Each row is a point. The points of each table are mixes of a few directions, plus a little noise. How many directions does each table use, and how many do they share? Where both have some left over, give the other angles between the two spaces (their principal angles), to ten degrees, smallest first.

First, 6 rows:
-0.75	-0.15	-4.14
+0.53	+0.14	+3.05
-0.06	+0.02	-0.33
+1.02	+0.21	+5.56
+0.02	+0.01	-0.15
-0.73	-0.11	-4.06
Second, 7 rows:
+0.63	+0.09	+3.18
+2.94	-4.26	-0.53
-0.46	-0.48	-3.83
-1.87	+1.49	-3.77
+0.20	-0.07	+0.60
-0.52	+1.41	+2.33
-0.90	+1.84	+1.99
Directions: first 1, second 2, shared 1

First:
-0.93	+1.83	+0.31	+0.73	-1.28	-5.46	+4.15	-0.32
+1.49	+2.61	-0.84	-2.29	+0.66	-1.61	+0.53	+2.99
-1.14	+0.38	+0.84	-0.26	-0.28	-0.36	-0.43	-1.42
+1.68	-5.14	+1.79	+0.04	+0.59	+3.91	-4.32	+3.01
-2.66	+3.20	-0.16	-0.28	-0.66	-1.59	+1.51	-4.10
+2.08	-1.23	-0.82	+1.77	+1.77	+2.27	-2.14	-0.51
-0.50	-1.64	-1.09	+0.34	-0.80	+2.85	+0.66	+0.36
Second:
+2.25	-0.72	+1.44	+2.37	+0.99	-4.59	+0.22	+0.75
+2.66	+1.98	-0.99	+2.86	+2.35	-3.07	+0.19	-1.81
+1.27	-3.59	+0.16	+2.60	+0.25	+1.45	-0.65	+0.42
-1.45	-4.02	-0.31	-0.31	-1.50	+5.85	-0.88	+0.79
-1.35	+2.90	-0.07	-2.50	-0.43	-0.90	+0.53	-0.22
-2.17	-1.63	+0.88	-2.35	-1.94	+2.38	-0.14	+1.54
-1.22	+5.09	-1.11	-2.68	+0.28	-1.13	+0.72	-1.47
Directions: first 5, second 3, shared 3

First, 8 rows:
-2.74	-0.68	-0.61	-2.29	+1.16	+2.49	-2.50	+2.10	-1.59	+1.49	-0.48
-0.57	+0.74	+0.21	-1.08	+0.15	+0.47	-0.21	+0.03	-1.29	+1.33	-0.67
+2.52	-0.19	-0.02	+0.89	-1.07	-2.28	+2.74	-2.68	+1.39	-1.60	-0.39
+0.71	+1.48	+1.35	+4.31	-0.19	-0.61	-0.82	+1.81	+1.50	-0.72	+2.82
+3.96	+0.57	+0.10	-0.61	-1.85	-3.66	+5.22	-5.53	+0.47	-0.94	-2.26
-2.45	-0.89	-1.01	-4.23	+0.94	+2.18	-1.34	+0.48	-2.41	+1.96	-2.07
-0.70	+1.46	+1.58	+5.73	+0.51	+0.71	-3.16	+4.54	+1.86	-0.72	+4.53
-0.73	-2.50	-1.61	-2.74	+0.36	+0.70	+0.06	-0.75	+0.08	-0.80	-1.48
Second:
+3.25	-2.56	-2.09	+6.04	-1.56	-0.27	-2.13	+2.11	+2.28	-1.82	+1.94
-0.54	-0.80	-2.01	-2.12	+1.26	+0.57	+1.38	-1.87	-0.92	-1.28	-1.04
+0.46	-1.69	-2.43	+0.80	-0.23	+1.13	-2.55	+1.12	+1.23	-1.68	+1.25
-0.58	-1.64	-3.27	-1.79	+0.84	+1.56	-1.33	-0.44	+0.21	-2.07	+0.22
+1.26	+2.07	+4.48	+3.34	-1.37	-2.37	+1.84	+0.80	-0.11	+2.81	-0.17
-0.44	+3.27	+5.38	+0.22	-0.60	-2.09	+2.65	-0.14	-1.16	+3.63	-1.05
-1.16	-1.86	-3.82	-2.39	+0.57	+2.53	-3.77	+0.80	+0.99	-2.36	+1.23
+0.12	-0.44	-0.84	-0.36	+0.50	-0.02	+1.04	-0.96	-0.44	-0.60	-0.56
-2.35	+3.62	+4.60	-3.71	+0.62	-1.05	+2.85	-1.37	-2.12	+3.36	-1.83
Directions: first 3, second 3, shared 0; angles 30, 30, 40

First:
+0.78	+1.37	-0.33	-0.09	+1.05	-0.41	+0.27	+0.27	+0.33	-0.36	-0.01	-0.27	-0.62	+0.43	-0.57	-0.58	-0.23	+0.07
+3.13	+5.58	-1.28	-0.40	+4.23	-1.56	+1.12	+1.16	+1.21	-1.54	+0.02	-1.11	-2.56	+1.81	-2.39	-2.37	-1.02	+0.28
-5.34	-9.49	+2.17	+0.66	-7.16	+2.68	-1.86	-1.97	-2.11	+2.61	-0.05	+1.90	+4.36	-3.08	+4.11	+4.05	+1.73	-0.47
+1.19	+2.11	-0.47	-0.14	+1.60	-0.59	+0.41	+0.44	+0.46	-0.59	+0.02	-0.42	-0.97	+0.68	-0.91	-0.93	-0.38	+0.10
-0.36	-0.66	+0.15	+0.06	-0.49	+0.17	-0.13	-0.15	-0.18	+0.19	+0.00	+0.13	+0.32	-0.21	+0.29	+0.28	+0.13	-0.01
-0.05	-0.08	+0.03	-0.01	-0.05	+0.01	-0.01	-0.01	-0.04	+0.02	+0.00	+0.02	+0.04	-0.01	+0.02	+0.02	+0.04	-0.03
+1.43	+2.55	-0.58	-0.19	+1.90	-0.69	+0.50	+0.50	+0.56	-0.71	+0.02	-0.51	-1.15	+0.80	-1.09	-1.06	-0.45	+0.12
-0.77	-1.39	+0.34	+0.09	-1.04	+0.41	-0.27	-0.28	-0.32	+0.39	+0.01	+0.27	+0.64	-0.47	+0.62	+0.59	+0.25	-0.05
Second (9 x 18):
+2.43	+1.19	+2.47	-0.48	-2.65	-1.36	-1.25	+0.70	+0.43	+1.87	+0.93	-1.97	+5.74	+2.35	-0.93	-2.46	+0.98	-0.05
+1.70	-0.68	+0.89	-0.21	+2.12	+0.43	-0.26	+1.22	-0.28	-2.20	-0.19	-0.14	-3.12	+0.90	+2.11	+0.81	+0.09	-0.14
-0.24	+0.22	+1.35	+1.48	+0.66	-1.50	+1.96	-0.64	-0.95	-1.95	+0.00	-1.11	-1.57	+1.21	-1.59	+0.70	-0.21	+0.14
+2.05	+1.65	+2.08	+1.23	-0.89	-1.26	+0.40	-0.64	-0.60	+2.06	+2.02	-0.57	+0.86	+0.95	+1.48	-2.82	+1.43	-0.68
-4.84	-0.05	-1.53	-0.20	-0.57	+1.36	+1.33	-0.90	+0.95	+1.94	-0.93	+2.02	+0.19	-3.76	-1.66	+1.98	+1.59	+1.40
-1.23	-0.50	-1.75	-0.64	-0.59	+0.53	-0.56	-0.22	+0.40	+0.25	-0.70	+0.44	+1.10	-0.79	-1.12	+0.51	-1.06	+0.09
-0.79	-3.44	-5.44	-2.33	+2.59	+2.50	-2.40	+1.15	+0.37	-4.44	-2.95	+1.24	-3.50	-0.72	+0.11	+3.45	-5.03	-0.50
-1.51	+1.10	+2.23	+0.25	-0.93	+0.00	+1.20	+0.04	+0.64	+2.20	+0.43	+0.28	+1.53	-1.18	-0.39	+0.08	+3.41	+1.21
+2.43	+0.51	-0.30	+0.89	+0.26	-0.71	-0.42	-0.71	-0.96	+0.28	+1.39	-0.17	-1.22	+1.03	+2.00	-2.25	-1.20	-1.47
Directions: first 1, second 5, shared 0; angles 60
